Every row gives one point. The points of each table are mixes of a few directions, plus a little noise. Count the directions of each table, and those that both share. Where both have some left over, give the other angles between the two spaces (their principal angles), to ten degrees, smallest first.
In the rows, zero is written as 128.

First (5 x 2)
[[208 113]
 [111 131]
 [ 97 134]
 [172 120]
 [ 51 142]]
Second (7 x 2)
[[135 132]
 [140 135]
 [149 140]
 [ 87 104]
 [ 87 105]
 [ 71  96]
 [227 185]]
Directions: first 1, second 1, shared 0; angles 40

First (4 x 3)
[[184 198 157]
 [ 88 125  85]
 [ 88  90 101]
 [153  99 170]]
Second (5 x 3)
[[119 121 120]
 [114 118 117]
 [ 70  85  83]
 [121 124 124]
 [215 192 195]]
Directions: first 2, second 1, shared 1

First (5 x 4)
[[122  68 146 194]
 [155 160  98 116]
 [113 167 126  68]
 [162 184 150  80]
 [ 89  61 123 181]]
Second (5 x 4)
[[179 174 129 111]
 [ 47  93 108 112]
 [223 136 171 183]
 [ 92 112  88 128]
 [ 98 124 144 106]]
Directions: first 3, second 3, shared 3

First (10 x 8)
[[143  85 136 173 116 138 155 128]
 [139  97 134 160 120 136 147 129]
 [113 168 120  86 139 118 103 128]
 [121 147 124 108 133 123 116 128]
 [ 89 237 107  14 156 102  61 127]
 [123 142 126 113 131 124 119 128]
 [169  12 151 249  98 155 199 129]
 [145  83 137 174 116 139 155 128]
 [115 164 121  91 137 120 106 128]
 [122 144 125 111 133 124 118 128]]
Second (10 x 8)
[[ 80 167 153 128  78 184  96 143]
 [ 86 145 164 127  95 164 110 136]
 [166 111  72 177  96 152 177 100]
 [167 105 113 128 174  87 123 148]
 [ 80 149 183  68 151 105 101 125]
 [101 178 137  87 136 129  73 157]
 [172 125  58 186  86 168 156 122]
 [143 153  94 116 134 124 117 132]
 [148  81 135 131 154  90 181  88]
 [143  67 171 131 177  78 146 130]]
Directions: first 1, second 4, shared 1

First (10 x 9)
[[126 229 106 151 128 170  98 158  47]
 [119  80 154 124 174  98 130 119 148]
 [120  63 137  96 127 102 112  78 190]
 [132 118 119 116  99 131 129 112 150]
 [136 240 118 180 147 168 141 209  18]
 [133 125 127 129 118 128 140 132 133]
 [137 104 120 116  90 127 143 114 162]
 [139  64 137 118 109 106 167 118 183]
 [111 152 124 117 149 134  74 104 112]
 [130 107 138 132 139 117 145 135 137]]
Second (9 x 9)
[[114 170 171 125 133 126  30  98 101]
 [142 216 151 135 152 134  77 113 126]
 [125  97 118 126 120 126 150 134 130]
 [140 221 156 134 152 135  66 110 124]
 [123  70 106 125 114 124 176 142 134]
 [154 165 106 137 145 135 180 145 154]
 [129 151 139 129 133 129 103 121 124]
 [103   7 106 117  93 118 174 140 121]
 [123  54  98 124 110 124 196 148 137]]
Directions: first 3, second 2, shared 0; angles 30, 60

First (9 x 11)
[[154 166 249 125 206  84  93  81  50 159  47]
 [134 137  73 144 119 128 146 162 128 119 138]
 [127 144 113 115 119 164 120 139 152 146 107]
 [135 111  81 137 120  92 150 132 103  98 127]
 [113  81 157  98 111 156 121 100 168 121 158]
 [133 145 156 142 148 145 123 148 136 144 153]
 [129 100 112 124 121 131 140 132 137 110 152]
 [130 138  86 122 114 171 132 159 159 137 126]
 [ 98 130 125 146  94  79 127  99 119 120 143]]
Second (10 x 11)
[[128 145 150 132 126 164 122 139 144 168 116]
 [128  55  91 104 109  99 151 100 123  72 143]
 [128 147 117 138 143  90 124 129 106 100 137]
 [128  73 128 106  99 169 144 116 156 142 122]
 [128 133  98 134 146  56 128 120  91  66 146]
 [128 219 155 160 162 120 102 156 112 159 122]
 [128  62 109 104 102 135 148 108 141 107 132]
 [128 135 144 128 124 158 125 135 142 160 118]
 [127 169 177 137 124 209 114 152 163 218 102]
 [128 142 112 136 144  80 125 126 102  91 139]]
Directions: first 5, second 2, shared 1; angles 30

First (8 x 12)
[[105 147  90 124 118 107 151 157 130 107  49  61]
 [126 121 156 123 137 153  83  94 131 142 154 162]
 [128 118 166 123 139 160  74  86 131 147 169 176]
 [134 124 135 129 130 132 125 123 128 133 146 143]
 [137 126 122 133 126 119 148 140 126 126 137 129]
 [137 118 154 127 136 145 103 104 128 142 171 168]
 [126 134 106 130 121 111 157 151 127 117 101  99]
 [131 136  93 135 118  97 182 169 124 111  97  87]]
Second (8 x 12)
[[143 120 138 133 130 129 135 127 125 134 164 153]
 [180 100 161 145 136 131 153 123 119 149 249 213]
 [103 141 113 120 124 127 116 130 132 118  71  88]
 [137 123 134 131 129 128 132 127 126 132 149 143]
 [ 96 145 108 118 123 126 113 131 134 115  53  76]
 [136 124 133 131 129 128 131 127 127 131 146 141]
 [127 129 128 128 128 128 128 128 128 128 126 127]
 [101 142 111 120 124 127 115 130 133 117  66  84]]
Directions: first 2, second 1, shared 1

First (8 x 14)
[[162 125  77 129 121 125 105 154 159 139 112 164 141 109]
 [137 136 176 143 114 132 142 165 127 108 110 146 122 147]
 [117 126 126 124 134 128 129 111 121 132 137 114 127 127]
 [ 95 125 133 116 144 127 136  81 105 134 153  86 122 130]
 [101 134 200 134 127 133 157 123  99 107 134 104 112 155]
 [107 137 211 139 123 134 160 136 101 102 127 112 111 159]
 [171 128  94 137 113 126 109 174 161 131 102 178 140 115]
 [135 113   7 103 148 119  86  79 151 171 149 120 149  82]]
Second (8 x 14)
[[127 127  73 168 143 123 156 115 151 143 131 101 132 100]
 [143 121  97 100 153 110 126 100 151 134 125 105  96 124]
 [107 120 133  89 113 138  99  94 110 124 181  97 135 131]
 [147 128 152 123  93 144 106 158 143 104 124 148 125 143]
 [145 136 162 145 112 126 143 177 126 114 128 151 139 132]
 [135 124  88 104 136 119 103 121 124 150 141 144 149 110]
 [100 115 100 106 125 155  82  62 138 132 100 117 110 139]
 [120 152 220 189 149 107 210 196  82 122  93 161 143 143]]
Directions: first 2, second 6, shared 2

First (9 x 18)
[[128 102 130 116 120 104  66 164 101 134 140 143 150 127 167 101 101 114]
 [125 120 115 105 138 162 159 104 175 143 135 139 111 137 113 122 153 113]
 [140 205 116 154  96 118 156  99 114  46  71 109 102 136  75 168 112 158]
 [ 78 105 112 138 163 162 144 128 129 133 133 114 118 149 124  98 127 132]
 [ 69  64 139 168 203 153 150 147 106 176 199  84 156 120 164 109 165 153]
 [181 122 172 105  94  98 132 134 145 217  85 168 118 107 118 141 106  93]
 [168 174 152 156 100  87 136 123 100 102 113 111 137 102 116 182 129 156]
 [167 144 136 117  87  80  66 152  99  99 127 144 151 114 154 138 105 124]
 [ 96 115  81  93 150 187 144 101 183 101 149 139 108 160 118  95 154 110]]
Second (9 x 18)
[[ 97 111 123 172 139 140 191  89  74 124 139 124  98 153 107 136 141 157]
 [123 124 144 147 139 110 105 157 105 133 135 107 152 112 148 130 119 141]
 [174 155 101  39  93 153 105 112 238 121 100 178 112 132 111 115 131  70]
 [125 127 109 118 119 153 172  85 139 121 123 151  93 153 100 128 142 122]
 [119 122 129 143 132 129 143 121 109 128 132 124 123 133 125 130 131 138]
 [156 143 127  86 115 123  83 151 180 130 117 138 146 112 140 121 119 101]
 [134 132 120 113 121 137 135 116 146 126 123 141 117 134 119 126 131 118]
 [ 70  96 143 225 161 121 196 107   7 129 155  90 114 145 123 144 137 192]
 [156 142 155 107 132  87  23 213 156 141 126 101 197  77 180 121  99 114]]
Directions: first 5, second 2, shared 1; angles 40

First (8 x 20)
[[110 173 203 146 150 127 178 132 110  97  99 134  86 126 132  58 126 161
  168 106]
 [123  74  86  84 114  92  89 122 162 140 150 110 168 131 139 249 124  76
   58 140]
 [154 108  87 125  90 115 129 136 123 144 167 142 141 144 120 164 115 119
  100 134]
 [106 162 156 152 178 179 109 113 127 121  75 111 114 102 128  32 152 157
  195 128]
 [103 147 183 137 227 173 107 135 135 134  55 135 136  78 131 116 167  89
  163 137]
 [133 104  86 106  51  81 135 113 137 115 181 105 126 167 134 156  97 155
   90 120]
 [136 131 117 135 119 135 129 129 122 132 135 132 127 131 123 113 127 137
  135 129]
 [159 125 107 138  95 121 149 144 109 141 163 155 127 144 116 136 115 129
  116 129]]
Second (11 x 20)
[[165 114 100 139 119 142  79 122 150 151 132 117 145 144 113 117 120 110
  116 145]
 [160 153 149 183 152 127 128  99 112 120 137 142  89 146 156 135 133  79
  137 124]
 [148 132  97 165 130 132 120  98 108 130 156 139 112 136 155 158 139  92
  132 130]
 [124  82 131  34  92 144  63 198 216 166  72  80 214 126  32  47  88 203
   93 153]
 [144 173 210 175 170 114 161 113 113 101 111 145  73 143 152 110 126  92
  143 111]
 [ 58 114  98  78 108 117 180 146 100 112 141 134 143  91 137 166 146 181
  136 114]
 [160 135 116 166 136 133 110 104 122 133 143 134 112 144 144 138 132  91
  129 133]
 [174 139 109 186 139 136 102  92 117 135 152 137 104 149 153 144 134  73
  130 135]
 [ 88 125 184  66 126 118 151 177 156 119  82 113 151 112  88  82 111 188
  123 121]
 [111 131  89 148 126 124 157 102  85 117 166 146 109 116 168 181 152 113
  141 119]
 [ 74 111 121  69 109 122 156 160 130 122 117 121 156 101 111 130 129 185
  127 121]]
Directions: first 4, second 3, shared 1; angles 70, 70

First (9 x 24)
[[  7  85 176 135 107 130  98 126 101  86 101 156 121  87 115  53  84 175
   58 156 171 128 102  71]
 [146 151 131 122 139 120 137 130 130 123 140 128 116 145 122 152 131 124
  129 122 114 111 139 142]
 [124 134 134 126 131 125 129 129 127 122 131 131 122 132 124 131 125 131
  121 128 126 120 130 128]
 [116 116 129 131 123 131 123 127 126 128 122 129 133 119 130 115 125 132
  125 132 136 136 122 120]
 [158 129 110 129 128 132 132 128 136 145 130 118 138 131 136 139 141 114
  152 122 122 139 131 139]
 [156 146 122 124 136 124 137 129 133 133 137 124 124 143 127 152 136 118
  140 120 114 120 137 144]
 [121 132 134 127 130 125 128 128 126 122 129 131 123 130 125 128 124 131
  120 129 128 122 129 126]
 [164 129 106 130 129 133 134 128 137 148 130 116 140 132 138 142 144 112
  156 121 121 141 131 141]
 [159 132 111 129 130 131 134 128 136 143 132 119 136 134 135 142 141 115
  150 122 120 136 132 141]]
Second (11 x 24)
[[159 133 118 128 128 134 132 129 146 145 124 132 132 134 130 134 140 125
  145 125 114 137 132 144]
 [143 126 122 121 123 131 132 129 138 139 135 117 139 124 131 147 157 105
  161 122 121 142 117 144]
 [153 140 111 139 141 126 132 127 121 133 124 129 120 147 134 121  98 146
  106 127 127 113 155 121]
 [114 115 141 117 113 133 125 130 145 131 128 131 137 110 122 134 162 112
  155 128 122 148 101 142]
 [156 114  88 150 131 138 125 123 117 152 113 116 142 131 151 101  99 140
  122 129 144 140 149 108]
 [146 161 119 127 154 108 142 127  97 111 154 107 110 159 130 162 108 120
  113 118 129  87 156 124]
 [109 149 147 129 143 115 129 129 111 101 130 143 101 146 116 122  90 158
   78 133 130  90 149 114]
 [101 124 127 137 135 122 123 125  97 111 127 122 121 129 132 109  92 144
   93 133 150 111 139  97]
 [ 96 126 164 117 117 129 121 132 148 116 120 157 118 116 108 119 138 141
  118 136 116 130 110 138]
 [125 104 111 136 118 138 122 126 124 141 121 115 147 112 142 113 133 120
  143 130 142 151 118 117]
 [104 115 161 105 104 134 124 133 164 128 131 140 139 100 111 145 191 101
  173 129 110 157  81 160]]
Directions: first 2, second 4, shared 2

First (8 x 32)
[[138 145 164 126 107 161 139 105 138 151 118  97 132 106 140 120  94 144
  124 118 188 137 105 117 107 100 105 138 191 133 125  68]
 [113 152 129 134 127 119 151 126 119 134 119 114 103 108 148 127 130 102
  139 107 167 156 128 190  99 119 131 140 105 147 151 125]
 [144  90 124 126 108 125 119 130 124 120 134 134 126 129 154 151 121 126
  139 136 137 118 140 135 128 139 137 127 129 134 143 146]
 [123 104  91 115 148  75 117 161 119 100 116 166 108 162 139 142 137  89
  129 133  83 109 164 163 109 143 155 134  55 141 135 181]
 [134 114 123 102 137 141 128 131 133 132 112 150 145 138 150 146 111 121
  146 112 138 154 122 140 118 118 107 140 140 147 114 115]
 [146 124 119  99 135 102 101 142 133 115 136 137 142 144 118 121 162 123
  103 148 106  91 125  99 155 136 132 100 132 116 133 133]
 [120 147 153 164 131 159 124 109 142 139 138 109 139 135  63  92 102 182
   98 151  84  97 122  32 145 121 126 130 166  88  84 103]
 [106 147 122 158 132 141 143 119 117 133 152 116 127 103 110 124 166 136
  145 119 121 162 119 148 164 147 131 116 105 119 139 153]]
Second (10 x 32)
[[120 137 141 139 144 131 105 124  98 112 108 146 118 106 132 126 117 126
  122 124 165 122 103 133 144 113 133 126 130 149 134 135]
 [114 143 148 144 156 134  90 122  80 101  96 156 110  91 134 124 110 124
  118 122 190 119  86 136 155 101 137 125 132 163 137 138]
 [125 131 132 131 131 129 123 127 120 124 123 133 125 123 128 128 126 127
  127 127 137 126 122 130 132 124 129 127 128 133 129 130]
 [145 109 103 108  95 120 173 135 187 161 168  95 150 172 119 132 150 133
  140 136  52 138 178 118  96 160 117 133 124  87 118 114]
 [120 136 139 137 143 132 108 125 102 113 111 143 118 109 131 126 118 126
  123 124 161 123 106 133 143 114 133 125 130 147 134 133]
 [117 141 145 142 150 133  97 123  87 106 101 151 114  97 134 124 114 126
  120 123 180 121  94 135 151 105 135 125 131 158 135 138]
 [155  98  88  96  76 117 201 139 221 180 190  74 160 199 117 136 162 135
  148 141   7 146 206 112  76 178 112 135 121  60 113 106]
 [139 117 113 116 108 123 154 131 162 147 151 108 140 155 124 131 141 130
  135 133  84 134 157 122 109 147 121 130 124 103 122 119]
 [124 131 133 132 135 129 120 127 116 122 119 135 123 119 130 127 123 128
  126 127 144 126 119 130 134 121 131 127 129 137 130 131]
 [122 136 139 136 141 131 109 126 103 114 112 141 119 109 132 127 119 126
  124 125 158 124 107 132 142 115 132 126 130 145 132 134]]
Directions: first 6, second 1, shared 0; angles 70

First (11 x 32)
[[128 128 127 128 129 127 128 128 128 128 128 128 129 127 128 128 129 127
  128 129 128 128 128 128 128 128 129 128 128 128 129 128]
 [121 128 128 127 127 124 139 127 125 110 130 121 125 120 127 122 120 142
  122 127 127 135 132 133 121 131 116 123 128 123 126 128]
 [141 127 128 131 130 135 107 130 134 164 124 142 134 144 131 141 143 102
  139 130 130 114 118 118 142 124 152 136 130 136 132 126]
 [114 128 128 124 124 121 151 125 121  90 133 113 121 111 125 115 111 157
  116 126 126 143 139 139 112 134 102 118 127 119 123 130]
 [115 128 128 124 126 121 150 126 122  93 132 114 122 112 126 117 113 154
  118 126 126 142 138 137 114 133 104 119 127 121 123 131]
 [111 128 128 124 125 118 157 124 120  81 133 109 120 106 125 112 108 164
  114 125 125 148 141 141 109 134  98 116 126 118 121 130]
 [173 129 130 138 138 152  54 136 149 249 115 177 148 182 139 169 180  41
  165 134 134  79  94  94 178 110 207 159 133 154 145 123]
 [138 129 128 130 130 134 111 129 132 156 124 140 132 141 130 137 140 106
  137 130 129 116 121 120 140 124 147 136 129 134 132 127]
 [130 129 128 129 128 129 126 129 129 131 128 128 128 129 128 128 129 126
  128 129 128 127 127 127 130 126 130 130 128 129 128 127]
 [107 127 127 124 123 117 162 124 119  73 134 106 119 103 124 110 104 168
  111 125 125 150 144 143 106 136  92 114 126 116 120 131]
 [129 129 128 129 129 129 126 129 129 132 128 130 129 130 129 129 130 124
  129 128 128 126 127 127 130 128 132 129 128 129 129 128]]
Second (11 x 32)
[[111 128 120 141 128 130 169 107 141 149 118 104 110  64 164 115 125 166
  138 136  88 167 137 138 128 163 128 103 136 154 124 114]
 [135 133 120 141 127 138 118 141 126 154 132 136 125 139 130 137 137 115
  131 132 141 115 130 124 136  99 158 129 138 132 134 124]
 [144 130 135 120 129 129  90 149 117 114 138 151 142 186  98 141 132  93
  121 122 166  92 121 119 128  92 132 150 123 107 133 139]
 [147 129 137 115 128 128  82 152 113 106 139 155 148 201  89 143 132  84
  118 121 173  83 118 116 128  87 130 156 120  99 133 143]
 [125 130 121 139 127 133 141 125 132 148 125 121 120 106 143 127 131 139
  134 132 117 138 133 130 132 130 142 118 136 141 129 120]
 [117 127 125 133 128 127 154 113 136 136 121 113 117  88 148 119 124 153
  133 131 102 153 133 135 127 154 123 113 131 143 125 121]
 [144 128 137 115 128 126  88 148 116 105 138 151 146 191  93 140 130  91
  118 121 166  90 119 119 126  97 125 152 119 102 131 141]
 [117 128 121 137 127 129 157 115 137 145 121 112 116  83 153 120 127 154
  135 133 101 155 135 134 129 150 131 110 135 147 125 118]
 [127 126 132 122 129 125 126 126 128 118 128 128 131 132 123 126 126 128
  126 126 128 128 127 129 125 134 118 131 123 124 127 130]
 [120 123 136 115 128 119 141 114 131 104 123 118 130 113 128 119 119 143
  124 125 113 144 126 134 120 159  98 126 118 125 122 131]
 [122 127 127 129 128 127 142 119 132 130 124 119 123 107 138 123 126 142
  130 129 114 143 130 132 126 144 123 120 129 134 126 125]]
Directions: first 1, second 2, shared 0; angles 40
